Every row gives one point. Each copy is the shape, with its points in the same order, turned, moved and blurred by noise. Say if it was mirrored as well.
(in the rows, 128 means zero)

Shape (8 x 2):
[[144 169]
 [158 144]
 [149 130]
 [174 132]
 [151  57]
 [118  79]
 [ 67 127]
 [ 79 125]]
Copy 1 (8 x 2):
[[134 167]
 [153 144]
 [142 127]
 [168 136]
 [155  57]
 [121  73]
 [ 59 112]
 [ 76 110]]
Copy 1 is: only turned
Copy 2:
[[122 177]
 [107 155]
 [109 143]
 [ 82 150]
 [100  74]
 [135  85]
 [192 127]
 [179 128]]
Copy 2 is: mirrored

Shape (8 x 3):
[[ 55 173 152]
 [123 133 155]
 [161 167 149]
 [ 80  76  64]
 [149  79 119]
 [122 116 125]
 [127  84  87]
 [141 143 134]]
Copy 1, 8 rows:
[[120 186 202]
 [144 153 127]
 [124 179  95]
 [111  52 170]
 [156  76 103]
 [137 122 133]
 [128  78 131]
 [126 144 102]]
Copy 1 is: only turned
Copy 2:
[[ 62 141 151]
 [132  90 140]
 [159 100 190]
 [162 161  57]
 [186  97 102]
 [148 112 118]
 [174 130  84]
 [163 108 157]]
Copy 2 is: only turned
Copy 3, 8 rows:
[[ 69  88  93]
 [113 136 131]
 [147 158 100]
 [143  40 185]
 [157 124 187]
 [132 119 154]
 [161  87 186]
 [137 133 126]]
Copy 3 is: only turned

Shape, 7 rows:
[[ 94 148 122 164]
 [120 159 129 163]
 [141 148 140 161]
 [ 27  99 177  65]
 [141 172 144 159]
 [143  72 161 155]
 [140 144 102 136]]
Copy 1:
[[119 101 148 147]
 [123 120 154 156]
 [142 141 137 155]
 [ 80  57  23 127]
 [116 153 143 172]
 [198 120  89 142]
 [124 147 146 119]]
Copy 1 is: mirrored
Copy 2, 7 rows:
[[125 130 188 130]
 [124 142 171 154]
 [108 135 150 166]
 [ 97 131 137   7]
 [111 157 156 169]
 [ 84  70 117 141]
 [159 130 146 154]]
Copy 2 is: mirrored

Shape (9 x 6):
[[126  92 150 126  95  90]
 [161  75 114 127 142 110]
 [ 60 174 180 146 188 219]
 [113 182 138 119 177 148]
 [108 106 101 134 110 117]
 [150  96 143 180 142  75]
 [140 153  88  86  52 165]
 [124 117 108 175 124 121]
 [104 104  96 103  89 100]]
Copy 1, 9 rows:
[[126 156 169 180 149  91]
 [148 150 143 132 193  91]
 [199  69  97 182 110 226]
 [135 106 135 142 151 206]
 [118 146 120 148 138 106]
 [147 202 141 171 188 122]
 [107 111 172  90  75 108]
 [139 175 114 143 141 130]
 [ 87 136 137 151 133  86]]
Copy 1 is: only turned
Copy 2 (9 x 6):
[[140  85 125  88 108 102]
 [172 116 102 107 156 103]
 [ 60 122 155 227 134 204]
 [ 69 150 118 148 149 167]
 [132 132 123 127 101  91]
 [142  97 164  93 171  85]
 [153 189 101 105  48 147]
 [136 134 155 133 133  94]
 [134 128  96 108  81  84]]
Copy 2 is: only turned

Shape:
[[115 129 174  80 107 191 164 134]
 [110 130 141  90 159 145  73  82]
 [173  63 146 155 108 140 139  86]
 [104  79  94 182 121 198 100 166]
 [146 131 141  64 177  98 110 117]
 [117 148  80 143 164 198  97 123]
 [ 85 183  77 107 169 106 127 134]
 [128 155 146  70  92 120  70 155]
 [149 180  69 163 141 134 113 175]
 [167 116  88 160 153 108  74 125]
 [110 148 136 169 116 180 162 164]
 [100 127  87 118 121 117 163 108]
 [183 106  74  75  78 160 123 105]
 [177 142 114  94 117 117 111 143]]
Copy 1 (14 x 8):
[[145 109  71 104 184 127  83 112]
 [129 148 104  74 121  65 154 118]
 [184  83 138 162 102 112 140 126]
 [101 145 152 136  72 165  63 107]
 [150 170 121 105 182  80 186 136]
 [ 86 159 119  91 102 144 134  68]
 [ 62 152 143  72 177 136 186 119]
 [107 168  65 106 149 113 153 190]
 [ 69 174 126 153 137 188 173 108]
 [116 167 153 149  86 123 189 126]
 [ 88 105 112 152 154 159  90  94]
 [115  94 152  85 157 154 162 133]
 [194 130  91  92 110 182 167 150]
 [141 160  91 133 152 150 180 154]]
Copy 1 is: mirrored
Copy 2:
[[106 177 208 144  99 119 147 178]
 [119 136 140  97 117 115 183  93]
 [ 54  93 187 164 142 160 134 100]
 [ 48 142 112 105 112 220 156 165]
 [124 162 134 119 150  85 120  82]
 [119 173 126  85 151 204 172 140]
 [182 173  98  98 124 154 103 117]
 [112 126 134  77 130  71 120 167]
 [128 152 100  97 197 191 102 171]
 [ 88 113 102 103 183 160 122  96]
 [118 156 138 163 128 186 131 200]
 [138 138 157 121 104 177  83 116]
 [ 69 129 221  62 146 160  91 113]
 [ 96 143 151 104 173 112  89 136]]
Copy 2 is: mirrored
Copy 3, 14 rows:
[[154 198 108 146 113 137 116  81]
 [ 88 129 107  99 112  91  55  84]
 [151  91  66 139  47 136 116 108]
 [ 80 142 103 126  67  72 199 123]
 [135  97 166  95 127 123  54  92]
 [110 137  98 106 123  25 130 100]
 [106 119 153 138 185  64  99 140]
 [104 164 117  61 129 145  79 149]
 [137 125 139  97 132  48 146 188]
 [109  66 119  86  84  68 110 154]
 [140 181 111 168 100  80 150 145]
 [126 108 105 167 157 113 125 122]
 [160 101  61  64 138 139 142  94]
 [157 120 125  71 123 127 105 140]]
Copy 3 is: mirrored
